Rows are points. Each copy is the shape, with its points in the same order, stretched, turned, moved and blurred by noise. Is it also mirrored, or only turned?

Shape:
.29  .24
-.12  -.24
-.28  .11
.01  -.34
.11  -.31
Copy 1, 5 rows:
.18  .12
-.40  -.03
-.13  -.36
-.48  .17
-.40  .24
Copy 1 is: mirrored
Copy 2 (5 x 2):
.10  -.21
.08  .43
-.25  .20
.26  .45
.27  .29
Copy 2 is: mirrored

Shape:
.23  -.23  .10
.13  .35  -.07
-.11  .34  .44
-.43  .15  -.18
-.37  .37  .15
-.08  -.16  -.24
.07  -.23  -.27
Copy 1 (7 x 3):
.02  -.17  .26
.42  .17  -.08
.25  .50  .37
-.10  .34  -.30
.15  .54  .00
-.06  -.13  -.17
-.03  -.21  -.17
Copy 1 is: only turned
Copy 2, 7 rows:
.14  -.26  -.09
.39  .33  .04
.11  .37  .52
-.15  .48  -.12
-.01  .54  .30
-.05  .05  -.37
.06  -.11  -.41
Copy 2 is: only turned

Shape (12 x 6):
-.20  .12  -.07  .12  .10  .08
-.03  -.61  .59  .12  .07  -.04
-.05  .24  -.11  .00  -.47  .08
.16  .05  -.06  -.13  -.02  .15
-.85  .33  .21  -.01  .13  .00
.08  -.15  -.15  -.04  .07  -.86
-.11  .28  .16  .06  .17  -.14
.14  .17  -.07  .15  .12  .02
.10  .26  -.11  .11  -.17  -.27
.13  .30  .06  -.02  .16  .19
.09  .25  -.02  .06  -.26  .10
.04  .26  .11  -.05  -.07  .16
Copy 1, 12 rows:
-.36  -.04  -.04  .02  -.20  .05
.00  -.63  .45  .04  .36  -.13
-.16  .06  -.42  .29  .19  .13
.06  .02  -.15  -.09  .07  .18
-.94  .17  .12  .02  -.17  -.20
.31  -.11  .10  -.05  -.40  -.76
-.23  .15  .20  .10  -.23  -.10
-.01  -.02  -.05  .05  -.28  .15
.05  .12  -.17  .24  -.20  -.10
-.01  .22  .01  -.06  -.05  .29
-.07  .12  -.28  .22  .06  .20
-.10  .13  -.09  .06  .07  .22
Copy 1 is: mirrored
Copy 2 (12 x 6):
-.26  .11  -.10  .11  .12  .09
-.38  -.41  .74  .08  .29  -.05
-.09  .28  -.01  .17  -.42  -.10
.01  .02  .08  .00  -.16  .24
-.57  .53  -.08  -.16  .41  -.19
.42  -.40  -.06  .05  .26  -.54
.02  .22  .05  .08  .30  .03
.06  .06  -.07  .23  .08  .20
.23  .12  -.09  .27  -.07  -.13
.03  .22  .02  .06  .09  .37
.00  .21  .05  .22  -.25  .08
-.04  .29  .11  .05  -.07  .20
Copy 2 is: only turned
Copy 3:
-.22  .02  .18  -.11  .17  .03
-.15  -.48  -.61  .22  .16  .21
-.22  .27  .15  .07  -.33  -.12
.05  .13  .12  -.11  -.15  .17
-.81  .29  .00  -.25  .51  -.02
.26  -.27  -.43  -.37  .32  -.69
-.13  .19  -.02  .00  .39  -.07
.04  .06  .21  .00  .13  .02
.05  .12  .06  .01  .10  -.33
-.01  .32  .22  .02  .14  .25
-.11  .23  .18  .13  -.15  -.06
-.12  .31  .10  .04  -.02  .14
Copy 3 is: mirrored

Shape (12 x 8):
-.23  .12  .05  -.12  .01  .12  -.04  -.09
-.13  -.10  -.12  .20  -.03  .11  .07  -.12
.48  .09  -.07  -.16  -.59  .08  .15  .26
-.05  .03  .03  -.07  -.27  .06  -.07  -.12
-.05  .02  -.02  .17  -.26  -.07  .14  -.05
-.08  -.17  -.01  -.01  -.13  .12  .11  -.11
.25  .00  .00  .06  .03  .07  .06  -.09
-.20  -.04  .04  -.03  -.05  .10  -.11  .26
-.16  .11  -.18  -.12  -.02  .10  -.06  -.02
-.14  .04  -.09  -.15  -.06  -.11  .17  .07
-.02  -.12  -.08  -.08  -.04  -.06  -.16  .14
-.10  .10  -.01  -.17  .03  .07  .01  -.10
Copy 1:
-.11  .07  .09  -.15  .00  .00  -.17  -.18
-.18  -.10  -.17  .11  -.03  -.01  .02  -.18
.33  .04  -.09  .02  -.48  .48  .08  .11
-.10  .00  .06  -.09  -.14  .15  -.04  -.15
-.08  .03  -.08  .18  -.18  .08  .17  -.13
-.16  -.09  -.08  -.06  -.08  .03  .12  -.18
.05  -.19  -.02  .10  .03  .18  .01  -.13
-.08  .03  .00  -.07  -.08  -.14  -.14  .14
-.10  .09  -.08  -.13  .04  .06  -.15  -.05
-.06  .15  -.04  -.08  .00  .06  .15  .05
-.15  -.06  .03  -.04  .01  .06  -.04  .25
-.05  .06  .04  -.13  .09  .06  -.06  -.16
Copy 1 is: mirrored
Copy 2, 12 rows:
-.12  .08  .03  -.10  -.16  .14  .09  -.18
-.03  -.10  -.16  .17  .04  .13  -.08  -.19
.94  .23  -.25  -.01  -.22  -.11  -.02  -.05
.20  -.01  -.07  -.03  -.27  -.01  .03  -.27
.12  -.02  -.17  .32  -.17  -.03  .03  -.23
.16  -.18  -.06  .08  -.05  .05  .09  -.20
.27  .02  .12  .09  .13  -.01  -.14  -.06
-.02  .00  -.22  -.07  -.25  .09  .06  .18
-.05  .12  -.19  -.12  -.03  .07  .04  -.14
.02  .10  -.17  .06  -.06  -.10  .24  -.09
.08  -.06  -.22  -.09  -.11  -.14  -.01  .07
-.01  .10  .05  -.10  -.03  .05  .09  -.17
Copy 2 is: only turned
Copy 3, 12 rows:
-.21  .09  .00  -.07  -.01  .19  .09  -.08
-.06  -.13  -.08  .20  -.04  .07  -.06  -.12
.37  -.05  -.21  -.25  -.44  -.11  .49  .18
-.09  -.04  -.02  -.06  -.25  .02  .22  -.14
-.02  -.04  -.01  .18  -.26  -.05  .12  .01
.05  -.16  .04  .04  -.14  .16  .06  -.12
.17  .04  -.10  .03  .09  -.10  .05  -.15
-.23  -.17  .03  -.15  .01  .10  .06  .17
-.17  .09  -.20  -.12  -.10  .17  -.01  -.01
-.04  .15  .02  -.10  -.18  .15  -.05  .16
-.12  -.13  -.05  -.21  -.10  -.06  -.10  .08
-.10  .16  -.03  -.12  -.03  .16  .04  -.09
Copy 3 is: mirrored
Copy 4:
-.15  .13  .11  -.16  -.02  .26  -.12  .07
-.15  -.09  -.14  .00  .10  .21  -.06  -.07
.45  .29  -.26  .08  -.43  -.01  .26  -.10
-.06  .13  .04  .00  -.19  .15  -.10  -.13
-.19  .04  -.15  .14  -.13  .03  .07  -.12
-.07  -.05  -.02  -.01  -.06  .29  .02  -.13
.09  .03  -.05  -.05  .21  .04  .06  -.16
.01  -.03  .01  .08  -.09  .20  -.08  .26
-.06  .06  -.07  -.27  -.07  .22  -.12  .04
-.12  .03  -.05  -.18  -.21  .07  .18  .08
.08  -.16  .00  -.11  -.15  .05  -.10  .08
-.05  .12  .06  -.26  -.03  .17  -.05  -.02
Copy 4 is: only turned

Shape, 16 rows:
.18  .15  .03  -.02  -.12  .00  -.56  .20  -.56  .04  .01
.16  .09  -.10  -.06  -.08  .01  .08  .12  .10  -.13  .16
.01  .09  -.14  .21  -.12  -.01  -.03  -.19  .00  -.13  -.10
.07  -.02  .22  .19  -.12  .01  .11  -.16  .12  .20  .10
.14  -.29  .04  .21  -.09  .12  .12  .19  .11  -.15  .14
-.04  .02  .19  .01  -.10  -.02  .04  .14  .18  -.02  .01
-.23  .06  .13  -.03  .16  .24  -.13  .07  .02  -.04  .02
.18  .08  .11  -.04  -.06  .03  -.06  .09  -.06  -.11  -.22
.15  .12  -.94  -.06  -.16  .31  -.02  .08  .09  .04  -.22
.08  .02  -.04  -.02  .20  .20  .10  .14  -.15  -.08  -.27
.19  .14  .21  .18  -.13  .02  .13  -.29  .11  -.04  -.01
.20  .15  .13  .03  -.15  .06  .07  .22  .18  -.06  .07
.11  .13  .19  .03  .34  .06  .11  .19  -.05  -.17  -.04
.02  .06  .09  .19  -.04  .35  .04  -.12  .14  -.13  .00
.14  -.05  .01  .50  -.03  .10  .03  .04  .20  -.04  .00
-.05  .18  .11  .05  -.18  .07  .11  .19  -.16  -.01  .05
Copy 1:
.39  .26  .29  .24  .14  .00  -.37  .07  .07  .47  .01
.37  .21  -.15  -.08  -.08  .03  .11  -.05  -.16  -.06  .00
.12  .21  -.15  .18  .01  -.21  .11  .07  .01  -.18  .18
.01  .02  .05  -.11  -.25  -.07  .28  -.16  .10  -.01  .21
.37  -.13  .00  -.03  -.14  .17  .20  .06  .04  -.35  .03
.06  .19  .07  -.10  -.12  .02  .16  -.17  -.07  -.13  -.12
-.13  .21  .07  -.02  .13  .21  -.11  -.16  -.07  -.06  .07
.13  .22  -.05  .03  .05  -.05  .00  .03  .15  .02  -.17
.33  .39  -.83  .58  -.24  .13  -.18  .16  -.16  .02  .11
-.02  .14  -.20  .06  .10  .20  .02  .25  .09  .06  -.05
.08  .17  -.01  -.16  -.09  -.20  .28  -.08  .22  -.08  .26
.29  .31  .00  -.08  -.17  .12  .20  -.15  .04  -.06  -.08
.05  .16  -.01  -.08  .24  .27  .23  .08  -.02  .05  -.06
.03  .22  -.07  -.05  -.02  .15  .05  -.09  .21  -.32  .23
.17  -.01  .01  .26  -.10  .15  .37  -.08  .15  -.31  .22
.07  .37  .16  -.13  -.16  .11  .04  .09  -.01  .09  .03
Copy 1 is: mirrored
Copy 2:
.23  .21  .45  .08  .08  .53  -.13  .03  -.41  .08  .00
.09  .08  .01  -.02  -.08  .14  .02  .13  .18  -.14  .13
.07  .13  -.08  .00  -.13  .02  -.28  -.17  -.02  -.25  .08
-.18  .12  -.06  .00  -.20  -.08  .11  -.30  .08  -.01  .02
-.11  -.22  .07  .14  -.28  -.01  .03  .00  .14  -.15  .19
-.17  .13  .06  .02  -.08  -.09  -.02  .11  .17  .00  -.03
-.36  .01  .06  .04  .17  .23  -.29  .03  .09  .07  -.03
.14  .08  .20  .02  -.01  .11  -.09  .00  .06  -.09  -.18
.39  -.10  -.49  -.12  -.42  .51  -.47  .33  -.04  -.31  -.15
.04  -.12  -.01  .15  .14  .20  -.13  -.02  .05  -.09  -.25
.01  .21  .01  -.02  -.16  -.05  .00  -.42  .17  -.22  .00
.01  .17  .10  .09  -.19  .08  .04  .10  .26  -.05  -.05
-.02  -.05  .11  .25  .27  .10  .02  -.08  .23  .06  -.03
-.22  .01  -.01  .06  -.17  .19  -.26  -.25  .19  -.21  -.03
-.05  -.08  -.08  .27  -.39  -.06  -.15  -.27  .15  -.05  .11
-.16  .27  .05  .17  .04  .11  .02  .09  -.01  -.20  -.09
Copy 2 is: only turned
Copy 3:
.28  .07  -.22  -.04  .18  -.33  -.31  .07  -.33  .20  .29
.04  .04  -.12  -.17  -.05  .08  .06  .07  .21  -.10  .09
.16  .02  -.01  .14  .07  -.14  .12  -.07  .05  -.18  .00
.17  -.02  .19  .18  -.01  .06  .02  -.01  .34  .14  .05
-.04  -.20  .05  .06  -.06  -.04  .09  .37  .31  -.03  .00
-.18  .05  .17  -.04  .00  .04  .01  .04  .15  .04  .05
-.29  -.13  -.10  .09  .20  -.04  .00  -.14  -.03  .07  .09
.06  -.11  .15  -.18  .09  -.07  -.08  -.01  -.06  -.01  .05
.11  .02  -.59  -.11  -.24  .23  .08  .03  -.12  -.35  -.60
-.06  -.26  -.05  -.17  .22  -.14  .10  .00  -.07  .08  -.16
.30  -.08  .27  .07  .10  .08  .07  -.08  .28  -.06  .17
-.05  .02  .13  -.17  .05  .20  -.04  .16  .18  -.04  .07
-.13  -.16  .03  -.25  .38  -.16  .05  -.02  .17  .08  .07
.00  -.27  .04  .18  .17  .17  .10  .00  .09  -.11  .05
.02  -.08  .08  .19  .20  .00  -.02  .25  .35  -.15  -.15
.01  .08  .01  .00  .14  .03  .16  .13  -.10  .20  .10
Copy 3 is: only turned
